Each row is a point. The points of each table are mixes of a few directions, plus a little noise. Count the directions of each table, and those that both share. Where both have some left over, give the other angles between the two spaces (their principal angles), to ten degrees, smallest first.

First (6 x 3):
| -25 |  43 |  54 |
| -25 |  42 |  53 |
| -14 |  24 |  30 |
|   3 |  -5 |  -7 |
|  30 | -52 | -65 |
|  30 | -52 | -66 |
Second (4 x 3):
|  39 | -32 |   9 |
|  -1 |   1 |   0 |
| -85 |  70 | -20 |
|  47 | -39 |  11 |
Directions: first 1, second 1, shared 0; angles 60

First (7 x 4):
| -18 |  -3 | -24 |  46 |
| -10 |  55 |  40 |  22 |
| -21 | -72 |   5 |   6 |
|   0 |   3 |  26 | -13 |
| -12 |  10 |  -4 |  30 |
| -12 | -23 |  34 |  -4 |
|  74 |  30 | -77 | -85 |
Second (8 x 4):
|   1 | -16 | -28 |   9 |
|   0 |  11 |  20 |  -6 |
|   1 |  65 | 121 | -38 |
|   0 |  26 |  48 | -15 |
|   0 | -20 | -38 |  12 |
|   0 |  11 |  19 |  -6 |
|   0 | -29 | -53 |  17 |
|  -2 | -48 | -86 |  29 |
Directions: first 3, second 1, shared 1

First (8 x 8):
|  -1 |  10 |  13 |   9 | -35 | -40 |  15 | -22 |
| -52 |  -5 | -40 |   2 |  42 |  46 |  29 |  58 |
|  33 | -46 |   8 | -47 |   3 | -53 | -14 | -86 |
| -33 | -11 |  35 |  10 | -84 |  -5 |  43 |  47 |
|  14 |  20 | -23 |  12 |  38 |  31 | -41 | -30 |
|  44 | -15 |  14 | -27 |  36 |   0 | -23 |  15 |
| -14 | -13 |  -3 |  -2 | -11 |  21 |  -1 |  -2 |
|   9 |  60 |  -4 |  42 |  10 |   1 | -10 |  21 |
Second (7 x 8):
|   20 |  -11 |    1 |   13 |   10 | -121 |  -70 |   -7 |
|   52 |   10 |    5 |  -28 |   49 |   -3 |    1 |  -24 |
|  -63 |   17 |  -11 |   28 |  -18 |   65 |   51 |   91 |
|  -12 |  -13 |    0 |   -7 |  -23 |   42 |   12 |  -29 |
|    0 |   -7 |    0 |   -3 |   -7 |    2 |   -5 |  -16 |
|    0 |   27 |   12 |    9 |  -23 |   22 |   35 |    0 |
|    3 |  -23 |   -7 |  -11 |   12 |   -7 |  -25 |  -16 |
Directions: first 5, second 4, shared 3; angles 80

First (8 x 9):
|   20 |   42 |  -10 |   45 |  -30 |  -33 |   -6 |   64 |   45 |
|  -39 |  -55 |   -2 |  -38 |   23 |    4 |   -9 |  -48 |  -37 |
|   -4 |   61 |  -60 |    9 |   -6 |   83 |    9 |    5 |   32 |
|   -6 |  -28 |   58 |   -6 |    4 |  -81 |   -8 |   21 |   -2 |
|   -2 |   26 |   70 |  -46 |   37 |   23 |   31 |  -19 |   -1 |
|  -36 |   33 |   40 |  -37 |   28 |    5 |   12 |   10 |   26 |
|   36 |  -53 |   25 |   17 |  -13 |  -54 |   -7 |   -9 |  -37 |
|   32 |  -27 | -121 |   55 |  -44 |   52 |  -21 |  -24 |  -26 |
Second (7 x 9):
|   40 |   -7 |   86 |   63 |   68 | -104 |   47 |   23 |  -21 |
|   42 |   19 |   -6 |  -50 |  -15 |   73 |  -29 |   16 |  -49 |
|  -53 |   -5 |  -55 |  -15 |  -33 |   -1 |  -44 |   25 |   29 |
|  -28 |   -5 |  -23 |    2 |  -11 |    2 |   -1 |  -13 |   24 |
|    4 |   -2 |    9 |    2 |   -7 |    4 |   15 |  -23 |   11 |
|  -35 |   13 |  -80 |  -26 |   12 |   94 |  -17 |  -19 |  -16 |
|   31 |  -12 |   70 |   24 |  -14 |  -68 |   29 |   -9 |   22 |
Directions: first 4, second 4, shared 2; angles 80, 90

First (10 x 11):
|   51 |  -25 |  -32 |   18 |   40 |   37 |  -27 |   16 |   -5 |   -4 |   49 |
|  -76 |   37 |   48 |  -27 |  -60 |  -55 |   40 |  -24 |    8 |    6 |  -73 |
|  -19 |   10 |   12 |   -7 |  -15 |  -14 |   10 |   -6 |    2 |    2 |  -19 |
|   59 |  -29 |  -37 |   21 |   47 |   43 |  -31 |   18 |   -7 |   -5 |   57 |
| -121 |   59 |   76 |  -43 |  -96 |  -88 |   64 |  -38 |   13 |   10 | -117 |
|   36 |  -18 |  -23 |   13 |   29 |   26 |  -19 |   11 |   -4 |   -3 |   35 |
|    4 |   -2 |   -3 |    1 |    3 |    3 |   -2 |    1 |    0 |    0 |    4 |
|    5 |   -3 |   -3 |    2 |    4 |    4 |   -3 |    2 |   -1 |    0 |    5 |
|  102 |  -50 |  -64 |   37 |   81 |   75 |  -54 |   32 |  -11 |   -8 |   99 |
|  -42 |   20 |   26 |  -15 |  -33 |  -31 |   22 |  -13 |    5 |    4 |  -40 |
Second (10 x 11):
| -86 |  73 |  -1 | -32 |  40 |  76 | -36 |  28 | -94 |  21 |   9 |
|  -8 | 102 |  -4 |   0 |  28 | -19 |   9 |  62 | -42 | -17 |  28 |
|  32 |   3 |  35 | -23 |   1 |  42 | -23 | -57 |  74 | -35 | -22 |
|  12 | -18 |  53 | -65 |   3 |   2 |  30 |  62 |   9 |  97 |  39 |
| -10 | -31 | -36 |  38 | -12 | -17 |  -5 | -24 | -14 | -26 | -18 |
|  43 | -51 | -19 |  32 | -45 | -28 |  54 |  18 |  63 |  -9 |  -5 |
| -18 |  -2 | -51 |  41 |  -3 | -12 | -13 |  -9 |  -2 | -81 | -32 |
|  -1 | -52 | -24 |  54 | -31 |  17 |  -9 | -94 |  -8 |   4 | -23 |
|   9 |  -8 | -27 |  52 | -15 | -38 |  10 | -29 | -29 |   3 |   3 |
|  28 | -16 |  73 | -97 |  35 | -22 | -17 |  41 |  43 |  43 |  21 |
Directions: first 1, second 6, shared 0; angles 90

First (8 x 14):
|  -23 |    7 |   45 |    0 |   51 |   64 |  -23 |   19 |   13 |   -1 |  -44 |   55 |    3 |   42 |
|  -16 |   10 |    2 |  -10 |   17 |   20 |  -10 |   15 |   16 |   17 |  -15 |  -11 |   -7 |   -6 |
|    9 |  -15 |  -21 |  -27 |   -1 |   19 |   -8 |   16 |   15 |   13 |   14 |  -56 |    1 |  -24 |
|  -39 |   31 |   12 |   -4 |   33 |   23 |  -13 |   19 |   23 |   28 |  -38 |    7 |  -18 |   -3 |
|   50 |  -59 |   21 |  -12 |    4 |   55 |  -14 |    1 |  -14 |  -44 |   23 |   17 |   37 |   43 |
|   27 |    1 |  -75 |    8 |  -85 | -121 |   43 |  -35 |  -23 |    6 |   66 |  -83 |  -12 |  -72 |
|   -4 |    3 |   28 |   17 |   13 |    9 |   -2 |   -7 |  -10 |  -16 |  -16 |   55 |    6 |   33 |
|   -5 |   22 |  -13 |   28 |  -31 |  -70 |   26 |  -27 |  -19 |   -2 |   10 |   15 |  -11 |  -13 |
Second (9 x 14):
|  27 |  49 |  25 |  27 |  30 |  -8 |  18 |  22 |   8 | -39 | -25 | -76 | -16 | -27 |
|  21 |   7 | -21 |  13 |  -6 |  -1 | -22 | -35 | -26 |  -3 |  -2 |  43 | -17 |  13 |
| -24 |   3 |  24 | -35 | -13 |  -7 |  51 | -25 | -24 |  -8 |  55 | -57 |  42 | -20 |
|  12 |   2 | -24 |   6 | -15 |  10 | -76 |  26 |  -9 |  75 | -30 |  98 | -39 |  18 |
| -31 | -60 |  -3 |  -1 |  22 |   7 |  30 |  36 |  71 | -46 | -15 | -28 |  26 |  11 |
| -11 |  27 |  45 |  31 | -33 | -24 |  54 | -67 |   3 |  41 |  -8 | -28 | -16 |  18 |
|  45 |  53 |  -2 |  40 |   5 |  -8 | -26 | -21 | -27 |   1 | -31 |  14 | -46 |  -1 |
| -31 | -31 | -10 | -60 |  -7 |  17 | -23 |  51 |  -9 |  33 |  40 |  19 |  37 | -16 |
|  -8 | -50 | -35 | -20 |  18 |  13 |  -7 |  13 |  13 | -54 |  16 |  16 |  28 |   4 |
Directions: first 3, second 5, shared 0; angles 40, 50, 60

First (10 x 18):
|    1 |    2 |   -1 |    1 |   -1 |   15 |   -5 |    0 |    3 |    1 |    1 |    3 |   -1 |    2 |   10 |   -7 |    1 |  -10 |
|  -14 |  -13 |   18 |  -11 |    2 | -121 |   24 |   -9 |  -27 |   -2 |  -16 |  -25 |    7 |  -15 |  -88 |   46 |   -2 |   78 |
|  -14 |  -12 |   18 |  -12 |    3 | -115 |   24 |   -8 |  -26 |   -2 |  -16 |  -26 |    7 |  -15 |  -85 |   44 |   -1 |   75 |
|    9 |    8 |  -11 |    8 |   -1 |   74 |  -14 |    6 |   16 |    1 |    9 |   16 |   -5 |    9 |   53 |  -28 |    1 |  -49 |
|   11 |    9 |  -13 |    9 |   -2 |   86 |  -16 |    7 |   19 |    1 |   11 |   19 |   -6 |   11 |   62 |  -31 |   -1 |  -56 |
|    5 |    5 |   -8 |    4 |   -1 |   42 |   -7 |    2 |   10 |    0 |    6 |    8 |   -2 |    5 |   31 |  -16 |    1 |  -26 |
|   -4 |   -5 |    5 |   -3 |    0 |  -34 |    7 |   -1 |   -8 |   -1 |   -4 |   -7 |    2 |   -4 |  -25 |   12 |   -1 |   21 |
|   -1 |   -2 |    1 |   -2 |   -1 |  -13 |    2 |   -1 |   -3 |   -1 |   -1 |   -3 |    0 |   -2 |   -9 |    5 |    0 |    9 |
|   -2 |   -1 |    1 |   -1 |    0 |  -13 |    2 |    0 |   -3 |    0 |   -2 |   -3 |    0 |   -3 |  -10 |    6 |   -1 |    9 |
|   10 |    8 |  -13 |    7 |   -4 |   80 |  -17 |    5 |   18 |    1 |   12 |   17 |   -5 |    9 |   58 |  -30 |    1 |  -52 |
Second (11 x 18):
|  -25 |   -6 |  -62 |  -15 |  -16 |   -3 |   -9 |   21 |   42 |   -7 |   -3 |  -34 |  -11 |  -17 |   36 |  -44 |  -64 |   40 |
|  -16 |   10 |   33 |   26 |   37 |  -32 |    9 |  -64 | -100 |   14 |  -13 |   24 |   26 |    2 | -102 |   39 |   27 |   20 |
|   10 |    7 |   33 |   15 |   16 |   15 |    2 |  -24 |  -39 |    7 |    1 |   26 |   10 |   11 |  -26 |   22 |   36 |  -27 |
|  -33 |    0 |  -50 |   -2 |    2 |  -15 |   -6 |  -10 |   -6 |    0 |   -9 |  -23 |    1 |  -16 |  -10 |  -29 |  -55 |   49 |
|   26 |   -9 |   -6 |  -22 |  -32 |   25 |   -3 |   58 |   86 |  -12 |   14 |  -13 |  -22 |    4 |   85 |  -18 |   -1 |  -31 |
|   -7 |   10 |  -15 |   15 |   11 |   53 |  -12 |  -20 |  -20 |    6 |    2 |   15 |    5 |    5 |   12 |  -22 |   -8 |  -22 |
|   13 |   -9 |   32 |  -11 |   -6 |  -57 |   16 |   13 |    7 |   -4 |   -2 |   -7 |   -1 |   -1 |  -26 |   36 |   25 |   15 |
|    7 |    9 |   13 |   14 |   11 |   43 |   -6 |  -17 |  -22 |    6 |    4 |   23 |    6 |   10 |    4 |   -1 |   19 |  -36 |
|   27 |   -5 |   49 |   -5 |   -4 |  -26 |   13 |   12 |    5 |   -2 |    3 |    9 |   -1 |    9 |  -12 |   39 |   47 |  -19 |
|    1 |    2 |  -15 |   -1 |   -6 |   31 |   -8 |   10 |   20 |   -2 |    5 |    0 |   -5 |    1 |   34 |  -20 |  -11 |  -15 |
|   -3 |   -8 |  -11 |  -14 |  -13 |  -34 |    5 |   20 |   28 |   -6 |   -2 |  -21 |   -7 |   -8 |    5 |   -1 |  -16 |   26 |
Directions: first 1, second 3, shared 1

First (9 x 20):
|    1 |    3 |   -2 |   -4 |    5 |    8 |   -5 |    0 |   22 |    2 |    0 |   -7 |    2 |    1 |  -16 |    3 |   -3 |   16 |    0 |   -2 |
|    1 |    5 |   -2 |   -7 |    8 |   13 |   -7 |    0 |   34 |    3 |    0 |  -10 |    3 |    1 |  -25 |    5 |   -5 |   25 |   -1 |   -4 |
|   -1 |   -2 |    1 |    4 |   -4 |   -7 |    4 |    0 |  -18 |   -2 |    0 |    5 |   -1 |    0 |   13 |   -3 |    3 |  -13 |    1 |    2 |
|    3 |    8 |   -4 |  -13 |   15 |   24 |  -13 |   -1 |   62 |    6 |   -1 |  -19 |    4 |    1 |  -45 |    9 |  -10 |   45 |   -1 |   -7 |
|   -5 |  -16 |    8 |   25 |  -29 |  -47 |   25 |    2 | -121 |  -12 |    1 |   36 |   -9 |   -2 |   88 |  -18 |   19 |  -88 |    3 |   14 |
|    1 |    2 |   -1 |   -4 |    5 |    8 |   -4 |    0 |   20 |    2 |    0 |   -6 |    1 |    0 |  -14 |    3 |   -3 |   14 |    0 |   -2 |
|   -5 |  -16 |    8 |   25 |  -28 |  -47 |   25 |    2 | -121 |  -12 |    1 |   36 |   -9 |   -2 |   88 |  -17 |   19 |  -88 |    3 |   13 |
|    4 |   12 |   -6 |  -19 |   22 |   35 |  -19 |   -1 |   91 |    9 |   -1 |  -27 |    7 |    2 |  -66 |   13 |  -14 |   66 |   -2 |  -10 |
|    1 |    4 |   -2 |   -6 |    8 |   12 |   -7 |    0 |   31 |    3 |    0 |  -10 |    2 |    1 |  -23 |    5 |   -5 |   23 |   -1 |   -3 |
Second (11 x 20):
|  11 |  11 |   0 |  11 | -16 |  -7 |  14 | -21 |  -8 |   0 |   3 |   6 |  -4 |  20 |  10 | -12 |   9 | -17 |  -8 |  -8 |
|  28 |  88 |  -7 | -19 | -17 |  23 |  14 |  -5 |  34 |  -4 |  61 | -14 |  24 |   1 | -54 | -21 |  17 |  15 | -58 | -47 |
|   7 | -17 |  -5 |  22 |  -7 | -12 |  13 | -30 |   5 |   2 | -13 |   2 | -19 |  21 |  17 |  -7 |  -1 | -16 |  17 |  12 |
|  33 |  72 | -12 |  -5 |  16 |  47 |   1 | -12 |  81 | -19 |  49 | -44 |  18 |   9 | -74 |  -7 |   3 |  45 | -45 | -53 |
| -13 |   5 |  -1 | -29 |  14 |  16 | -19 |  30 |  32 |  10 |   5 |  -9 |  12 | -29 | -37 |  15 | -10 |  39 |  -1 |   4 |
| -24 | -38 |  15 | -23 | -24 | -21 | -12 |   6 | -20 |  39 | -47 |  37 |  -2 |   9 |  19 |   8 |   0 |   5 |  23 |  28 |
|   9 | -16 |   6 |  25 | -14 | -11 |  10 | -29 | -24 |  -4 | -23 |  12 | -11 |  39 |  35 |  -8 |   9 | -27 |   5 |  -4 |
| -12 |   7 |  -3 | -19 |   4 |  -4 |  -4 |  29 | -12 |   3 |  19 |   2 |   8 | -38 |  -8 |   3 |  -3 |   1 |  -2 |  11 |
|   8 | -28 |   7 |  32 |  17 |   9 |  -5 | -18 |  -5 | -22 | -30 | -11 |  -8 |  35 |  25 |   8 |  -1 |  -6 |  10 | -13 |
| -15 | -23 | -23 |   7 |  23 | -19 |   9 |  14 |   4 |  -6 |  25 | -13 | -22 | -58 |   3 |   1 | -23 | -15 |  33 |  49 |
| -31 | -62 |  22 |  -1 |   4 | -21 | -22 |  36 | -85 |   0 | -51 |  30 |   3 |  -9 |  65 |  21 |   0 | -26 |  26 |  21 |
Directions: first 1, second 5, shared 1
